Rows are points. The last column is the point's height on a tilted bowl or saddle (a function of degree 2), plus a little noise. Count its main directions that bend up, bend down and stay straight.
In the rows, zero is written as 128.

Points:
[[ 93  88 117 110]
 [175 166 104  74]
 [187 151  81  69]
 [121 122 129 125]
 [112  67 138 119]
 [149 131 148 119]
 [118 100 115 124]
 [ 97 108  72  87]
 [119  94 154 129]
 [ 96 125 144 114]
 [201 127 119  88]
 [ 83 146 178  81]
 [100  96 134 121]
 [101 154 136  98]
 [165 157 156  88]
 [122 131 124 120]
 [121 116 176 118]]
Directions: 0 up, 3 down, 0 straight

Points (26 x 5):
[[162 123  91 153 103]
 [119 165 115 157 107]
 [107 122 166 162 109]
 [180 111 103 170  92]
 [171 107 137  93  99]
 [103 146 151 140 118]
 [108 146 128 135 120]
 [117 167 101 137 106]
 [102 169  95 125 101]
 [141  69 205 131  71]
 [ 92 144  84 115 101]
 [111 131 140 121 122]
 [128 116 149 147 118]
 [165 140 161 128 112]
 [133 152 104  55  78]
 [129 136 155 207  83]
 [120 139 122 155 117]
 [128 110 158 184  98]
 [133 180 124  48  65]
 [102 100 107 139 111]
 [149 128 100 205  81]
 [148  90 135 138 110]
 [159 109  97 125 108]
 [132 185 138 122 104]
 [ 88 110  88 118 104]
 [117  87 153 139 108]]
Directions: 0 up, 4 down, 0 straight

Points (41 x 7):
[[ 87 118  84 182 128 124 185]
 [ 89 101 177  92  92 118 159]
 [124 114 143 126 106 117 145]
 [109 118 149 114 181 128 145]
 [147 195 123 103 101 117 157]
 [146 106 141 114  84 151 137]
 [115 175 157 127 114  92 158]
 [153 116 131  80 123  84 181]
 [125 222  49 105 110 141 195]
 [ 96  93 155 163  92 124 171]
 [102 126 128  84 115 142 134]
 [128 121 149 163 138 144 136]
 [142 104 121 124 141 168 140]
 [149 115 114 132 125 155 132]
 [ 78 167 159 126 170 105 154]
 [174 127 149  94 158  72 176]
 [138  95 134 143  71 128 142]
 [ 92 136 124 110 157 111 147]
 [102 108 174 162 146  85 173]
 [182 145  86 129 127 157 128]
 [153  93 106 118  49 109 152]
 [158 138 142 132  98  83 144]
 [156 137  64 112 115 168 149]
 [110 151 176 120 102 112 164]
 [153 150  87 173  99 127 119]
 [199 140  68 101 143 123 167]
 [ 82 115 139 140  72 173 148]
 [121 101  68 144  86 143 148]
 [112 123 147  63  99 101 170]
 [165  87 116 141 116 129 140]
 [144 191 201 132 154 129 131]
 [126 145 144 107 107  75 173]
 [146 136 117 112 117  99 149]
 [ 91  82 130 117  84 119 143]
 [131 116 134 149 182 100 144]
 [153 148  80 109 120  88 166]
 [150 146 105 140 127 129 125]
 [158  75 143 126 137  79 177]
 [121 142 130 119  84  86 166]
 [118 117 154  89 148 148 146]
 [140 208 141 114 150 110 140]]
Directions: 4 up, 1 down, 1 straight

Points, 72 rows:
[[150 144 109 108 116 146 122 195 146]
 [125 110 157 123 112 159 109 142 153]
 [104 104 119  70 128 109 116  88  95]
 [103 140 118 109 220 116 128 106  84]
 [154 143  98 146 177  93  93 127 103]
 [158 145 156 133 161  85 169 145 116]
 [130 161 158 161 145 168 172 114 157]
 [146  79 102 106 132 103 123  88 118]
 [133  94 196 140  89 115 109 143 200]
 [156 118  85 124  47 126 129 107 160]
 [105 171 138 162 116 142 124  66 159]
 [141 122 196 175  83 143 181 187 249]
 [140  99  86 132 146 143 134 105 120]
 [ 98 131 151 132  94 100 146 123 152]
 [134 112  99 111  82  86  57 146 164]
 [115 117 148 105 135 109  62 112 125]
 [168 129 142 113 166  76 174 116 112]
 [163 136  60 156 118 145  99 109 133]
 [ 91  92  96 125 111 126  59 141 153]
 [101 156 151 121 149 141 113 100 120]
 [ 95 143 141 156 176  89 122 140 126]
 [146 103 168 201 121 122  96  80 196]
 [182 118 162 118 166  90  97 101  99]
 [158 152 161  72  96 136 171  77 129]
 [108 109  90  88 162  89 167 153 133]
 [134  95 138 108 112 139 110  88 118]
 [126 167 106 127 145 179 158 147 147]
 [158 113 132 139 113 145 119 146 143]
 [ 67 209 115 129  90  95 149 161 158]
 [ 95 136 112 119  87 102 134 173 152]
 [116 137 119 109  94 147 143 102 132]
 [119 146 114  98 125  49 168 127 135]
 [165 116 116 127  69  98 138 132 145]
 [186 122  95 130 124 135 145 138 114]
 [109 101  94  91 159 159 145 131 116]
 [143 161 161 128 162 142 120 148 125]
 [107  79 176 137 138 122  95 194 195]
 [144 162 186 126  85  79 164 159 160]
 [147 201  94 108 100 121 158 138 101]
 [108 126 127 108 109 123 164 131 134]
 [123 137 150  80 144 108 121 121 108]
 [128  89 180 137 185 110 106 112 121]
 [161 137 153 158 155 188 116  70 126]
 [150 192 154 183 135 109  81 123 143]
 [114 145  92 119 172 117 150  75  96]
 [122 136 146 123 148 133 124  97 109]
 [142 151 144 117  96 116 167 198 155]
 [127  98  75 181 146 170 160 144 190]
 [122 170 175 120 114  78 122 131 146]
 [118 148 109 110  85  97 107  87 130]
 [138 165 171 165 159 128 107 105 131]
 [138 181 112 132 157 135  96 141 114]
 [109 139 146 124 159 156 103 218 194]
 [172  82  88 131 144 118 136 106 127]
 [114  89 164 118 206 107 147 156 125]
 [122 174 109 146 183 147 117 107 106]
 [120 144 117 131 185 115 116 166 123]
 [158 179 164 103 128  57 153 122 116]
 [148 157 121 215 146 122 133 147 146]
 [141 139  90 160 156 144  77 143 141]
 [ 98 142 114 172 163  93 123 117 122]
 [111 111 125 131  89 132 147 114 153]
 [ 77 131  64 114 165 137  90 141 124]
 [161  79 149 101 143 112 136 147 136]
 [112 165 212 104 136 117 110 135 173]
 [128 128 114 135 144 130 112 172 140]
 [118 100 140  99 146 114 100 149 123]
 [ 97 121 112 125 116 157 145 149 149]
 [119 166 104  62 153 138 100 142 116]
 [138 139 174 151 122 162  89 150 178]
 [110 106 149 110 177 186 102 110 104]
 [100  85 137  78 101 102 133 111 122]]
Directions: 5 up, 1 down, 2 straight
